Each row of a before or after table is a point. One or more steps were done to the points. Then noise was added and the rows were shuffled. The steps act on how far a point lies along the listed directions, d1 being the first. Name the steps. A step turns or swaps two directions, mirrors them in a line or flattens them onto one, adds a multiple of one to another, or multiplies one. Angles are multiples of 10 degrees, from the lower direction toward the higher: turns from -170 to 170, lines from 10 to 170 but not 90. Use the fewest steps. Two steps may share a direction if one is a turn and the other turns, adds or multiplies; they go together, in the order done. Otherwise the lowest direction goes first.

Directions:
(1): [ 35 -66  -4]
(2): [-28 -11 -68]
(3): [ 60  33 -30]
Before:
[[ 52   4 -89]
 [ 43  42 -38]
 [ 46  28 -29]
 [ 32  49   1]
 [-76  32  24]
 [-67  81 -28]
 [ 56  41  25]
 [-29  37  14]
 [-18 -49 -13]
 [-56  -9  45]
 [-46  23   3]]
After, 11 rows:
[[-23  30   7]
 [ 16 -10 -90]
 [-24  39  13]
 [-14  28  -3]
 [-13  13  49]
 [ -1   7 -28]
 [ -8  10  20]
 [ 13 -34  -7]
 [-34  55  32]
 [ -9  22 -48]
 [-44  90 -31]]
Steps: flatten d2 and d3 onto the line at 30 degrees

Directions:
(1): [ 54  46  48  48  39 -12  59 -40  -6]
(2): [-41  47   6 -17  30 -47 -31  -4 -89]
(3): [-86 -30   0  60  37  44  32  -7  -9]
(4): [ -2 -29 -42  28  35 -95  22  37  30]
Before:
[[ 73  56  43  56  51 -59  63 -30 -11]
 [ 95  40  29 -31   7 -70   8  -6  44]
 [ 48  -6  -3  41  32 -36  43   9  58]
 [-45   5   9  11  20  56  21  -6 -56]
 [ 47  -9 -15  -8 -25  -8   3  17  51]
 [ -4 -12  -3  34  17 -16   0  10  16]
 [ 12  -4  -5   2   2 -10  26  10  63]
 [-29  41  -3 -13  20  -7 -15 -26 -53]
 [-41  -3  29  -7  -8  52 -42  -8 -29]
 [-26  -2  -7   2  17 -12  10 -24 -38]
 [-50  36   8  22  54  39 -18 -23 -40]
 [-20   6  44  44  36  17  42 -46 -52]
 [-16 -15  -5  14  17 -19  16 -14 -14]
 [ -3 -12 -12   6 -11  -3   5  -3  24]]
After, 14 rows:
[[ 11 -20  -1   0  -9   6  13 -16  11]
 [-15  -1 -15   2  24 -46  17  17  32]
 [ -6  -1 -11   8  -2 -21   5  -1  11]
 [ -9  -1 -28  14  19 -50   7  26   7]
 [  5  -1  16   8  25 -23  17   1  41]
 [ 24 -18 -18  29  32 -46  25  23  46]
 [-16  13  34 -18  -5  22 -46  -7 -41]
 [ 42   3  21  33   6  10  36 -13  26]
 [  9 -13   2 -11 -18  33  13 -29   0]
 [ 11 -14  -3  22   3 -11  -3  10  24]
 [  2  14   7 -23  -4  40   3   0 -46]
 [  7  34  10 -12  12  61 -31 -26  -3]
 [  5  21   9 -24 -21  64  -3 -38   1]
 [ 16  -1  32  -4  -8  19  11 -35 -31]]
Steps: multiply d1 by 0.4; mirror d2 and d4 in the line at 120 degrees; multiply d3 by 0
